Each row is a point. A path goes straight from each point to the next, and from the last back to the first. The post is the endless flat space through its rows: a point in 2 columns, a line in 3, a plane in 4, and so on, so that a path can go around it. Count how often the path circles the post. Going back the other way cancels.

Post, 2 rows:
[[ -3   6  38]
 [-26  -8 -25]]
Path (19 x 3):
[[-36 -33   6]
 [-48  11  35]
 [-11 -20  33]
 [ -4 -39  21]
 [-28 -12  41]
 [-24  24  33]
 [-43   9 -67]
 [ -9  26  -2]
 [ -2  24  30]
 [ -8  -8 -21]
 [ 28 -26  31]
 [-21 -12  25]
 [-62  12  18]
 [-10  29  18]
 [ 24  -4 -29]
 [ 20   4  13]
 [ -3  22  13]
 [ 41   8  -5]
 [ -8 -45 -46]]
Times around: 2

Post (5 x 6):
[[ 32   1  26 -15  25  42]
 [ 17  -9  36  12 -30  15]
 [  5  54  15 -31 -11 -41]
 [ -5  22  36  26 -17 -37]
 [-18   2 -27  11  22  -4]]
Path, 14 rows:
[[ -8  34 -33  50  11  -4]
 [ 12  49  46  10  34  42]
 [-25  52  -7 -43   0 -18]
 [ -9   8  -5  16  16  16]
 [ 48  51  11  -5 -12  13]
 [ 24  53 -36 -49 -40 -26]
 [ 24  37  38  45 -12   5]
 [-30   7  38  39 -23   6]
 [  2   9  28 -17 -40  -7]
 [  6 -11  45  12  13  -5]
 [  6 -20  31  13  -5  18]
 [-20  40  41 -18 -31 -36]
 [ 12  22  47  14 -22   9]
 [  6  21   6   9 -16 -13]]
Times around: 0

Post (10 x 11):
[[ -5  15 -53   0  36  16  -4   6  -2  24  13]
 [  5  20 -53 -26  13  45  42   8  33 -18   6]
 [ 14 -23  15 -37 -16 -31  -3  29 -22 -38  44]
 [  4  -5  21  -8 -44 -66   2  -3 -25 -11  -6]
 [ 24  11 -15  28  25  38  25   7   2  29   6]
 [-20  -8 -17  34  37   8  29   5  49  41  15]
 [-15  15 -33  61  -4 -25  -8  10   6 -35 -34]
 [ -7 -15 -17  11 -15  14  17   1 -40  13  52]
 [ -5  20  16 -42 -25  10  -2  17  19 -17  37]
 [ -8  -9  60  -3  -6  23  12 -69  24 -45 -19]]
Path, 12 rows:
[[-13  12 -35   4 -28 -46  -2  14   5  -6  18]
 [ 24 -14  23 -15  33  77  16 -89   4   3  16]
 [ -6   5  15  36 -29   5  11 -13  35 -42 -26]
 [-38  10  -7   4 -18  61   2  16  19 -15   1]
 [ -6   7  -3  30  48  23  17 -10 -15 -24  -3]
 [-11  31  36 -17  -6 -36  26  53  25 -17  16]
 [ -6  -3 -32 -16   2 -27  56   7  20 -37  32]
 [ 19  41  20  11 -61  -2  40 -15  37  -4   2]
 [ 25 -30  -3 -24  19  24   8 -19  28 -10   8]
 [ -8  -3   5  -7  -9  20   1  54  38 -24  -6]
 [-27  -3   0 -48  -2 -10  59  35  58 -24  29]
 [ -9  -1 -11  27  23  33  12   5   4 -32  52]]
Times around: 2

Post (13 x 14):
[[  6  11  -1  71   5  -9  20  17  16  31 -22  -3 -25  19]
 [ -3 -11 -25  41  -7   8  -8  41  41   7   8 -20 -43   1]
 [-32  -8   9 -37  17  -7  -2 -33 -41  -9   5 -34  -8 -30]
 [ -2 -11 -10  31  48  12   8 -13  13  31  10  32 -30  -5]
 [-13  -4   6 -20  22  13 -33 -11 -47  -3  10 -24  61 -33]
 [ -1 -10 -14  65 -30 -28  15  10  54  -3   6  36 -28  -7]
 [  2 -12 -24  21  13 -17  68  23  45  39   6  29 -16  -8]
 [-12  56  25   5 -17  18 -44  -8   9   2   1 -19   2  10]
 [  9  -2 -35  66  23 -25  56  -2  71   1  27  -3 -25   0]
 [-49  15  37   1   2  17 -20  13 -24 -36  21 -17  12  10]
 [ 14 -18  16  25  26 -39   5  36  39   4   9   2 -18  -4]
 [ -7 -26   2 -37  15  20 -12 -37 -26 -17  -4 -18  29  14]
 [-48 -52  33  -9  21   4 -18 -35   4  11   8 -20  41 -21]]
Path:
[[-27 -20  12 -43 -22 -26  53 -20  15   3  14 -31  26 -24]
 [-32 -14  33  -5   8 -10  29   0   9  18   2  -2 -15 -24]
 [-41  -5  30 -15  33   0  25 -10  -1 -53   8 -61 -12  -9]
 [-30 -32  11  46  -4 -13  33 -18  25 -45  24 -32 -47  -5]
 [-32  19  21  14   4   1  38  31   9  26  52  18 -27 -12]
 [-58   5  -7  15  -2 -16  21   8   0  47   8 -25 -45  -5]
 [-31  13  -6  24   3 -14  -9 -24  42   3  -1 -11  32   6]
 [ -6   4  18  13  -5 -27 -31 -17  48 -19   7   6  25 -34]
 [  5  12  40  26   1   5  23  16  15  18 -27   9 -27   1]
 [-29 -14   9  15  -1   0  23 -27 -38 -21  52   2  -8 -47]
 [-15 -20  15  12  34   0 -48  20  19   8  57  39  43  -7]
 [-38  18 -25  84  -8 -23 -11 -10  46  19   4  11 -20  11]
 [-11  -5 -36   3 -24  -5  28 -32  26 -80  -6  -6  19   0]
 [ 20  51  22  60  17  32 -15 -14  13 -20   3  35  20  11]
 [ 64  26  31  40 -18  -2  11  -2 -13 -53 -20 -38  32  64]
 [-19  -7   0  39  27   5 -16 -12   7   4  36 -27 -11  -7]
 [-31  57   9   6  40  21 -22  23  14  34  36 -15 -15 -16]
 [-27 -29 -42 -18  23  -5  16  22  -4  17  -5 -14 -48 -29]
 [  4  39  23  42  49 -20   6  65 -11  36   8  45  -9  38]
 [-37 -56   9  17  16  -5   5  13  31 -16  68 -47  -3  -2]
 [  0 -35  33  -5  42 -19  41  -3  -8   3  10 -21  -6 -13]
 [ -3   7  28  38  15  28 -18  42   0  39 -44 -48 -25 -14]
 [ -6 -44  -1  11  32 -20  17 -36  31  11 -20 -33   0   1]
 [-26  -6 -33 -38 -17 -29  10 -20  35  14   3 -27  27 -22]
 [-51 -10 -20  26 -22 -12  35  14   7 -51  70  -8  57 -28]]
Times around: 1
